Each wall is flat, endless, passes through zero and stands at right angles to its row. A trip goes straight from one point to another. Which walls does it cross, in order?

Walls:
(1): [-4 15]
(2): [  3 -21]
(3): [41 15]
(4): [-10  11]
(5): [-3 18]
Trips:
[ 15 -25] to [ 23 -20] -> none
[-17  17] to [-4 13] -> 3
[ 0 -4] to [ 1 -6] -> none

Walls:
(1): [ -4  16 -13  12 -53   8   6 -16]
(2): [ -8 -15 -21  18  21   7 -10  18]
(3): [  7  14   3  29  33  16 -28   6]
(4): [-12  26 -31 -13  -4   4   0  18]
(5): [ 47  -1  -8   6  29  10  13 -42]
(6): [-12   2  23  -8  16   4 -39 -10]
(7): [-15  13   1 -23   1 -17  -4  20]
(8): [-14 -19   1  37   3   6  21  11]
(9): [-15   5 -38  -2  -5  15  -6   4]
(10): [ 13 -10  24 -14  -9   5  -3 -36]
Trips:
[-42  -4   2  15  -4  20 -28  22] to [ -7  41  -7  19  17  16  -4 -14] -> 7, 5, 8
[  9   5  26  10 -11 -22 -17  23] to [-24  14 -12  -8   7   1 -12  -8] -> 4, 9, 2, 1
[-16 -19 -11 -29 -22  11   4   0] to [  4  11   9 -12 -18  13  -9  11] -> 6

Walls:
(1): [ 28 -15  -8  31 -15 -23 -44  24 -11  29   3 -49]
(2): [ 15   1 -18  12 -24  -5  14 -34  -2  10  23  13]
(3): [-16  38   9  -2  12   3  36  24  49  -9  -3 -10]
(4): [ 48  20   1  -5  16 -25  16 -31   7 -35  21 -18]
(5): [ 13  -1 -24  18 -23  17  -9  -7  18   3  16  23]
(6): [ -6   4  -6  14  -1 -43  28  -8 -19  19   2 -14]
Trips:
[-46  14 -21 -16  26  23 -10 -24  -3  -4  29  29] to [-39  12   4   3 -27  42 -34 -14  14  18  38  19] -> 3
[-12  40  -1  -2 -22   8   8  19 -26 -26   1  33] to [ 23  10  -1 -28  -2  11 -26   7  13   7 -27 -27] -> 2, 5, 1, 4
[  0  26  34   1  19  17 -27 -14  -4  20  -8 -33] to [  2  14   3   9 -16   4 -29  -6  12  10   3  14] -> 4, 3, 5, 2
[  8 -29   8 -16  13  26 -16 -31 -23   2  32   6] to [  2  -8 -28  14  -9  27  25  35   5 -29   3  31] -> 4, 3

Walls:
(1): [  4  24   0   9 -14  -3 -15   7  -5   3   3  10   0   6 -15   0  -4 -11
 -13  11 -29  -7   9   2]
(2): [  6  29  -5   6   4 -11   6  14  -9  -4 -10 -17 -18 -21   3 -10 -10   4
  25   3 -18  -3   3   9]
(3): [ 30   1 -18  -3  22  21   4 -18  -3  14  -3   1   3 -16  -5  -4  12  -6
  14  13  21  -8  23  15]
(4): [ 11  35 -12  -6   0  -5  15 -11 -30  -2  -1 -29   0 -21 -11  -1 -10 -14
  12 -19  -2  36  17 -21]
(5): [  2 -15  11   7   4 -12  14  -8  -9  15  20   4   9   1  20  11  -7   0
   8  -1   2  12   3  17]
(6): [ -6  12  12 -33   5   4   2  17  10 -27 -18 -13  -9  11  16 -11   2  -2
 -32 -14  23 -12   2  -8]
(7): [-19  31   9 -16  33  24  -7  14  20 -20   6  11  19  39  -6  -9 -15  -8
  19  -9  -3 -23 -15 -20]
Trips:
[ 24   6  -1  -4  -2  -1   0 -18  -5 -26  21 -11 -24 -20  14  33   7   3
  -1  31 -21 -14  -8  10] to [-26  -6   1  -2  -3 -12  24  -6  27   5   5  22 -14 -12   2  -4 -13  16
   9  20  -6  -9 -13 -17] -> 3, 1, 7
[-12   4 -10  13   7  -7  -1  27 -11   8 -18 -37  -9 -14  24 -13 -10  27
 -16  -4 -11  25  -1 -10] to [ -7  -3   3 -21 -35 -12 -11   3 -10   4   2   7 -10  -4  -2 -29  -3  -2
   0  -1  21 -19  13  -2] -> 1, 4, 2
[-17   9   7  -4  -9   1  -4  -9  16  -8  22  -5  30  -7 -11   1   8 -31
  -3   9  -4   2   6  -7] to [  2   9 -18   7  10  -1 -18  14  28   3   3   5  -2  14   0  -3  11  -8
  19  -5   5   6   7   6] -> 3, 4, 2
[-19  19   7   2   3  -2  -1 -11  -1  -2  -5 -15  19 -60  -2 -38  10  21
  25  -5 -10  12   3  -4] to [  0   9   8  17   7 -22 -10 -24 -14  -1   0  19 -15 -16 -21  -6  -3  -7
  16   3   4  -9   2  12] -> 1, 5
[ 14  -4  16 -14  12   8   9  39  22  10   6   7   9   5 -22  16 -23  10
  -8  -4  19   6 -11  11] to [-10  -6   3 -21 -23   0  10  12  16  17 -12 -15 -15   4  16 -16   6  18
 -12   1  -6 -13  -1  -8] -> 5, 7, 2
